Each row is a point. A path goes straight from each point to the next, and from the last back to the first. The post is the endless flat space through its rows: a point in 2 columns, a line in 3, a plane in 4, and so on, so that a path can go around it. How many times does the path go around the post? Going back the other way cancels.

Post, 2 rows:
[[-35   4  44]
 [ 41  21 -45]]
Path, 11 rows:
[[-30 -67 -13]
 [-78   1  20]
 [ -2  50  22]
 [ 20  32  50]
 [109  12  -4]
 [ 25 -52 -45]
 [-48 -13 -53]
 [-41  40  30]
 [  8  56  76]
 [ 40 -25   9]
 [ 43 -50 -56]]
Times around: 2

Post (8 x 9):
[[-17   3   5  37 -17   1  37 -32 -31]
 [ 52 -23  -5  18  -2 -44  89 -33   2]
 [-78  -9   9  46 -23  -5 -34  81 -29]
 [ -7  28  66 -34  35  29  28  24  21]
 [  0  -5 -49   0 -38 -12 -18 -12  11]
 [-48 -38 -12  52  -8  11   0  16  11]
 [  5  11  12   1  62  14  59  18 -17]
 [ 38  19 -20 -28 -36  90  19 -16  18]]
Path (12 x 9):
[[ -55   12   74   -6  -36   50  -25   29  -32]
 [  79   27   11   10    7   -8   39    4  -24]
 [ -46   48   24   35    3   17   18   13   -8]
 [ -43  -17    1   60 -121    3    0   31  -25]
 [   7  -38   -7  -30  -35   42   49   14    2]
 [  57  -31  -12    1    7  -35   44  -58  -53]
 [  -2   -1   26   26   62  -19   46  -11    3]
 [ -23   47  -41   14    0    6   -7   33   15]
 [  -6   -6  -25  -15  -65   41   51  -55   47]
 [ -24   16  -86  -15   41   39    0   26  -15]
 [ -51    9  -43   14  -29   34   -9   26   37]
 [ -13    2  -24  -41  -10  -21   37   -8  -32]]
Times around: 2

Post, 17 rows:
[[ -18   30    3   35  -31   73 -116   -6    2   27   34    5  -17   -3
    29    4   41  -36]
 [ -15   52  -21   19   32  -33    8   20  -34  -21  -38   24  -51   22
    24    9  -57   71]
 [  -9  -40  -41  -30  -16  -12  -55   31  -13   30   37   37   12   27
   -47 -100   72    5]
 [  19  -33  -31   -1   -6  -31  -23   -6   12   26   62    6  -49  -22
    18 -113   61  -81]
 [ -17   34  -54   22    8    8  -61    2   37  -25   96  -21   17   -4
    -4   22   27    9]
 [ -34  -20   17   22   33   64  -80   47   34   31   62  -37    6  -15
   -20  -24   -5  -41]
 [  18   17  -73    0   35   -6   79  -39   -1    8  -71  -11  -87  -21
   -35   49  -23   66]
 [   2   31  -42  -30   75   35   15  -63  -27  -29  -32   26  -12   -1
    11   48  -61    7]
 [  67   38   21  -24  -59  -88   -8  -28   27   84  -18   44  -13   12
    11   44  -68    6]
 [  32   20  -57   19   56   24   14   -8   -2   32  -42   21    6  -49
    55   46  -53   40]
 [  49   -7   20  -10   53    2   33  -37   28  -35  -43   23  -33    2
    12   13  -12   73]
 [ -33   26  -15   23    1   29 -117  -46   46   48   98  -27    1  -15
    16  -53  -14    6]
 [  -8    1   21   28   -3    5   22  -10  -29   26   33    3   42  -32
   -37 -101   65  -19]
 [  98  -13   -4    9  -88  -40  -14  -19  -20   18   -9   57  -33    2
    10   27 -109   27]
 [  19  -44  -13   -6  -56  -72  -10  -29   12   24  -52  -24   29   17
     9  -60    6  -12]
 [  98  -13   31  -72  -61  -89  -14  -26  -61   39    5  -17  -13   22
    35    3  -41   39]
 [ -16   31  -13   10   -6   89  -32   -2   32   38   67   -9    1   43
    69   15  -27   -4]]
Path, 24 rows:
[[  -8   -3  -27   57    4  -29  -44   37   39   55  -38    5  -12   34
   -32   51   20   62]
 [  24  -29    8   -5   72   58  -16  -40  102   52  -72  -68    3   24
    15   48  -27   48]
 [ -29   50  -53   42   -2   27  -60   31   -2    9  -44   -2  -40   12
    15  -37  -26  -27]
 [  21   70    0  -80  -65  -27  -71 -121  -23   25   16   -4  -23  -17
     0   47  -42    4]
 [  28  -59  -39  -45   21   49    8  -15   -4  -40   27    3   13  -40
    37   13  -11   59]
 [ -15   24  -35    6    8   15  -20  -36   32   28  -20   49  -77  -39
    36  -52    7  -18]
 [  30   63    1    2  -69    7  -54  -21  -34  -19   -4   24  -19   21
    46   17  -11   10]
 [  87  -20  -53  -27   30    7   66  -47   55   18   33   19   13  -29
   -37  -13   60  -56]
 [  43   30   57   73   22  -14    4   38    8   52  -14   42  -40  -55
    -9  -24   -1  -11]
 [  65   23  -67   54   -4   31   25   31   17  -30  107    1   16  -66
   -72    0  -33  -14]
 [  -1    3  -23  -38  -36  -36  -43  -19    8   -5  -82  -17   -5   12
    58  -44  -39    1]
 [ -27    8  -20   16  -12  -19  -47    6  -22  -22  -27   69   39  -41
   -89   -2  -29   48]
 [  10  -14   49   41  -76  -39  -16   72  -24   61  -42   33   -8   14
   -17    9   39   37]
 [ 119  -50   29   39   -1  -51   30  -41    1   21   23   -2  -91  -47
    94  -75   12  -41]
 [ -57   48  -53   48  -10   61  -85   62    0   62   -9  -38  -79   48
    12    3  -31  -10]
 [  38   41  -45   38   36  -28  -13  -50    4  -47   85    8   -5    2
   -60   23  -91   28]
 [   0   13  -20   99  -13   26   74   13   -6   22  -50  -42  -86    9
     3   29  -30   56]
 [ -68   -5   -1  -21   59   16    8  -22   25    9   32  -28  -28   33
   -20   -9  -11    9]
 [   5  -21  -51   36  -61   -1  -39  -11   55  -38   -3   59  -25   19
    -4  -15   24   33]
 [ -43  -18  -78  -37   18   10  -15   22   -2   14    0  -24  -12   26
     9   26   58   72]
 [  32  -38  -35   10   49  -66   -6  -65   47   18   -4   16  -77   -4
    36    4   -4   14]
 [  24  -31    5   -4    5  -35  -10  -86  -44  -30   29  -15   59   14
    -5    2  -22   66]
 [ -14  -19   45  -69   23  -61  -11  -28  -35    5   10  -74   10   -7
    19   31  -68   33]
 [ -11  -56  -46   18  -63 -102  -17   -8   83   34  -49   19   -1   44
    72  -28    9  -30]]
Times around: 1

Post, 17 rows:
[[ -51  -67  -53   10   35   18   30  -23   23   22   69  -54   11  -14
    60   39   20   15]
 [ -15  -62   25  -10  -67  -71    8  -12  -45  -15  -25    7   74   -3
   -52  -67  -76    9]
 [ -50  -38  -14    5   48  -43    8   69   22    5    4   -8  -41   21
   -40  -11  -25   48]
 [  32  -48  -26  -12   -1  -77   -8  -36  -47  -24  -38   48   35   -8
   -28  -63   -9  -22]
 [  58  -50   15  -36   17  -49   18   -7  -16   -3  -27   27   36   14
   -12  -48  -73   19]
 [   9  -14  -17  -47  -49 -104  -48   20  -49   -7  -62   16   24    2
   -18    3  -50  -16]
 [  36  -53  -18  -15  -46  -35  -52   -8   -5   -3 -107   37   -6   92
     4   14    1  -10]
 [   6   -7   25  -10   19  -42   23  -26  -66   33  -30   21   79   21
   -59  -26  -50  -37]
 [ -40  -43   59  -15   54    3  -13    5   20   -4   63  -24   13    4
    -6  -43   17   31]
 [  -5  -66  -29   13   34   59  -15   26   30   37   50  -41   22   -8
   -27   36   81   26]
 [ -17  -33  -84    0    6   58  -14   71   30  -14   35    8    1   37
    22   15   17  -15]
 [ -30  -23  -21  -22   -3   55   23    9   23  -21    9    7   15   -6
    15   67   50   31]
 [ -26  -13  -21  -37   75   56  -21  -16  -18   -8   16  -52  -19  -32
   -51  -58    0   33]
 [  20    5  -88    9  -69   10   11  -15   35   37   -7   21    1   17
    40   17   40  -36]
 [  30  -46   34    0   18  -24   45   12  -65  -12    2  -25  -44  -12
   -33  -22  -17   11]
 [  10   -5   28   26   72   11  -43   -7  -15   -1  -14   -3   13  -36
   -30   -1  -45   12]
 [   5   -1  -47   20   24   38    1   -2   27  -23   28  -61    9    6
    35   13   69   45]]
Path, 26 rows:
[[  16   -3    4  -11  -15  -60   32  -18  -63    7  -20  -38   -6   -5
    11   -7   29    3]
 [   8   50   57    5   74   90   -9 -102   -8    8   33  -11   97   20
    10  -34   -9   57]
 [ -15   -8    4    6   45    0    6    7    8    1   14  -41  -44  -11
   -33   42    9   49]
 [ -57  -77   31  -32    5   48    6  -46   46   26   27  -37   64   12
   -19  -13    6  -17]
 [   7  -42   -1   16  -34  -72   10   67   32  -15  -10   17   16   42
    45   31   30    2]
 [  32   26  -43   45  -38  -39    6   71  -29  -17  -12   20  -31  -20
   -11  -24   35   36]
 [ -48  -18  -68  -35   -1  -16  -96    7   -6  -40  -18   -8   29   23
   -36  -43   12   61]
 [   7   11 -121   13  -14   30  -93  -35   -7   45  -44   -4   47    7
   -51    4  -54  -76]
 [ -23  -71   27    0  -28  -46   -3   10  -13   -8  -53  -34  -60    0
   -14   21  -43   17]
 [ -21  -50   40  -10   29  -67   -4   33  -23  -12  -26  -66   -2  -50
   -19   44   24   67]
 [  26    2    1    6   35  -52  -26   19  -58    0   -2    7  -18   21
    20  -28  -51  -29]
 [  29    4   33   -6   27   39  -33  -27  -37  -26  -52   33   61  -18
    62   72  -55   15]
 [  15  -59   -8  -28   29  -78   -3   21  -55    6   32   62  -48   18
    -5  -24  -66  -13]
 [ -24  -10  -71  -35    7   44  -76  109    3  -73    8  -36  -21   36
   -42   41   19    3]
 [  40  -16  -20  -28   19   10  -39    7   62   32   20   -6   -9   -2
    30  -21   20  -16]
 [ -83  -49  -75  -11  100   37   -7  -23   59  -21   32   10   58   25
    47  -48   12   13]
 [  18  -65  -14  -59  -32    3   26   10  -37   23  -35   15    6   15
    17   56  -78   11]
 [ -21  -60   -3    3   25  -58  -50  -44  -54   15  -17  -27   44   86
   -37  -14  -59   35]
 [  -2  -77  -14   26  -72  -54  -41  -20  -34  -28  -20    0   13   53
   -17   36   95    9]
 [  72  -96  -23   44   65  -16  -28   19  -33   -8    5  -35   -4  -29
   -49   -4   15   -6]
 [   3  -51   13  -23   45   33   10   42    7    8  -11  -25  -44   44
   -35  -37   -7  -10]
 [  36  -29   10  -20  -27   40  -22  -49  -26  -28  -61  -38    4   19
    22  -58   50   25]
 [ -88  -45    4   46   34   -6   45  -33  -32   56   24   50   29   30
    14   68  -67    0]
 [ -53  -35   -9   28   -1    2  -30   28   13   52    9  -35    7   64
   -65   44   -4   11]
 [  43  -49  -13   38   16    0   76  -55  -38   26  -35  -35   49  -14
    -2   84  -23  -46]
 [   0  -41  -34  -37    3   24   41   54   43   84   21  -48   67   45
   -44  -76   19   -1]]
Times around: 5
